Rows are points. The points of each table are mixes of a few directions, plus a little noise. How many directions does each table use, and how many do they share? Where both have some left over, give the other angles between the two spaces (their principal angles), to ten degrees, smallest first.

First:
[[ -9 -18]
 [ -7 -12]
 [-33 -60]
 [-11 -21]
 [ 25  46]
 [ 25  45]
 [ 11  20]]
Second:
[[ 33  -5]
 [-57   8]
 [ 43  -7]
 [-19   3]]
Directions: first 1, second 1, shared 0; angles 70

First:
[[ -8 -24  16   7  15 -16]
 [ 19  55 -38 -16 -34  37]
 [  1   5  -3  -1  -3   3]
 [ -6 -19  12   6  11 -13]
 [ -9 -26  18   8  16 -18]
 [  3   8  -6  -2  -5   5]]
Second, 8 rows:
[[-17   0 -19  36   5   9]
 [ -5 -10 -27  -8  12  -3]
 [ -3   3 -16  60   7  13]
 [-10   7  34 -43 -19  -6]
 [-13   2  -6  17  -1   5]
 [ 18  -9  -5 -39   7 -12]
 [ 27   0  17 -25  -1  -8]
 [  4   8  22   2 -10   1]]
Directions: first 1, second 3, shared 0; angles 90

First, 10 rows:
[[-38 -49  -8 -18   0 -22   9  44   3]
 [ 23 -28   6  17 -29  51 -10 -29 -34]
 [ 15  22 -16 -16  19  -9  23  39  40]
 [ 27  48   0  -7  24   2  11   2  26]
 [-18  -5  32 -22  23  14 -30 -23 -49]
 [-22  -5 -24 -13  -7 -16 -28  11 -14]
 [  5  19  -3   6   1  -9   2  -6  11]
 [ 19  14 -19  32 -28  -5  11 -12  25]
 [  8  23   8  15  -4   2 -11 -34  -8]
 [-20 -40  25   5   1  -7  22   6  -1]]
Second (8 x 9):
[[ 22   2 -20   6   3  30   2  18  14]
 [ 60  30 -11  10 -32  22  18 -24  13]
 [-10 -12   3   8  27  22  -2  20   7]
 [-13   5 -16 -27 -44 -60 -10 -15 -19]
 [ -3  -9   6  11  26  25   2  15   9]
 [-17 -13   9   9  16 -10  17  18  20]
 [-29 -19   8   1  33  13 -13  18  -6]
 [-10  15  21 -17 -28 -44 -14 -51 -38]]
Directions: first 5, second 4, shared 3; angles 50

First (8 x 14):
[[ -6 -20  22  -1  28  -4  -5  -1   3  11   3 -17   1 -23]
 [ -2  -8   9  -1  11  -2  -2   0   1   4   1  -7   0 -10]
 [  6  19 -21   1 -27   4   5   1  -3 -10  -3  17  -1  22]
 [  8  29 -31   2 -40   6   8   1  -4 -15  -5  25  -1  33]
 [  6  19 -21   1 -27   4   5   1  -3 -10  -3  17  -1  22]
 [ -8 -27  29  -2  38  -5  -7  -1   4  14   4 -23   1 -32]
 [  8  27 -29   2 -38   5   8   1  -4 -14  -4  24  -1  31]
 [-11 -39  42  -3  55  -8 -11  -1   5  21   6 -34   1 -45]]
Second (10 x 14):
[[ 17 -24 -22 -22   1  -7   5   9   9  19  -4  46  -1 -24]
 [-17  14   5  10   1  12  -4  -5  -6 -14  -1 -21  -8   8]
 [ -8  21  24  15  -8 -11 -23  -2  10  -3 -10 -51  31  27]
 [-10   2  14   9   2  22   3  -8  -4 -15   3 -30 -18  13]
 [ -3  -5   5  -3  -2  11 -10   0  11   1  -9 -17  -2   6]
 [-32  11 -34 -12   1  13 -25   6   9   2 -24  23  -4 -24]
 [ 42  -6  -7  -1   2 -52  36   8 -22  17  30  60  23 -15]
 [-10  11  15  10  -2   6 -10  -4   2  -9  -4 -34   4  17]
 [ 36 -24  17   1   4  -6  38  -4 -13   1  29  10 -15   6]
 [-14   0 -17  -8   2  12  -9   1   4   0 -10  13 -10 -13]]
Directions: first 1, second 4, shared 0; angles 70
